Each row of a before or after table is a point. The points were changed in one or more steps. Then noise was added and the rows were shuffled. The steps act on how far a point lies along the listed directions, d1 being the first. What was done? A step turns or swaps two directions, mirrors them in a line or flattens them onto one, adds a multiple of one to another, or multiplies one. Angles are multiples of 10 degrees, from the lower direction toward the higher: turns from -170 to 170, lines from 10 to 170 but not 90. Use the fewest steps. Two steps may share a direction if one is a turn and the other turns, adds or multiplies; they go together, in the order done. Otherwise the lowest direction goes first.

Directions:
(1): [ 47 -18]
(2): [18 47]
Before (12 x 2):
[[-30  12]
 [ 15   0]
 [-56 -31]
 [  5  -9]
 [  3  -9]
 [  0  14]
 [ 18  29]
 [ -2   1]
 [ 11 -15]
 [  8   0]
 [ -1  28]
 [ 37  24]]
After (12 x 2):
[[ -1   3]
 [-10  31]
 [ 43 -13]
 [ 21  19]
 [ 11   9]
 [ 10 -11]
 [ -4  -9]
 [-60  22]
 [  4  -7]
 [ -5 -19]
 [ -3 -10]
 [ 33   5]]
Steps: turn d1 and d2 by -50 degrees

Directions:
(1): [-40 -12   0 -14 -48  -8]
(2): [ -9  -6  14  12  15 -60]
(3): [-33  30 -39  23  13   0]
(4): [ 13  13  19  51 -30   4]
(5): [ 29 -27 -46   8 -18 -15]
(6): [ 23  48  -4 -26 -20 -19]
Before (9 x 6):
[[  8   0  -7 -18  -2  -4]
 [ 49   3 -44  16  12  15]
 [ 13 -27  10 -26  28   9]
 [-34 -18 -37 -31 -10  17]
 [-21  31 -30  24  32  39]
 [ 30 -18   9  -2  19  -8]
 [ -4  -1   3  12 -19  36]
 [-52 -13 -26   4  15  24]
 [  3  11   0  18  -3 -25]]
After (9 x 6):
[[-29  27 -34 -18   0  34]
 [ 20 -17  11 -39  19  14]
 [  3  -7  -5 -12   2 -13]
 [ 56   9 -33  11  14 -15]
 [ -8  -8   2  29   5  -5]
 [  0  60 -27  10  27  18]
 [  5  31   3  -2 -29   8]
 [ 29 -23   9  -5  13   7]
 [-24   9 -41 -38 -13   0]]
Steps: turn d1 and d3 by 10 degrees; turn d2 and d6 by -80 degrees

Directions:
(1): [ 24  -3 -15  43   3 -32  14  -7  60  32 -45  36]
(2): [  1  11 -17 -14  19 -59 -20 -58 -52  -8 -30   8]
(3): [ 56 -30 -38  -8   3 -26  26  39 -37  24  37  12]
Before (10 x 12):
[[ 26 -15 -27 -20   1 -27  12   8 -41   3  21  19]
 [ 20 -15 -11  25   1 -15  27  17  48  34 -20  29]
 [ 14 -23 -11  -1  -9 -14   7  24  -8  11  -2   0]
 [  0   8  -8  -3   7 -24  -7 -28   6   5 -24  -4]
 [  4  -4   4 -28   0  24   1  22 -36 -28  50 -27]
 [ -3 -11  13 -23  -9  28  -2  22 -32  -5  40 -15]
 [-15  -5 -14 -11   5   7   6   3 -43 -15  17 -16]
 [ 39 -21 -17  23   8 -11  25  28  41  34 -16  27]
 [  3   4  -5  10   7 -14   8  -4   4   4  -9  10]
 [ -6 -23  -7 -23   2   0  -4  35 -58  -2  29 -13]]
After (10 x 12):
[[ -4  -1 -25  32   6 -18  13 -12  18  12 -26  13]
 [ 11 -22 -18  30   5 -32   7  19  20  33 -32  28]
 [ -4   6  -4 -23   6 -13 -12 -19 -21  -7  -2 -18]
 [ -1   1  -2  -4   5  -3   3  -1 -19  -6   8  -2]
 [ 16  -8   2  28  -4  -5   9   6  45  27 -19  23]
 [ 12 -27 -10  -2  -7 -14   7  25 -10   8  -1   0]
 [ 25  -1 -10  35   5 -15  14   0  60  14 -24  22]
 [ 22 -23  -9 -29   4  24  10  45 -38  -1  44 -14]
 [ 34 -11 -31  -4   4 -37  18   1 -12  16  -1  33]
 [  1 -16   1 -34  -3  20  15  37 -40  -3  46 -16]]
Steps: mirror d1 and d3 in the line at 80 degrees
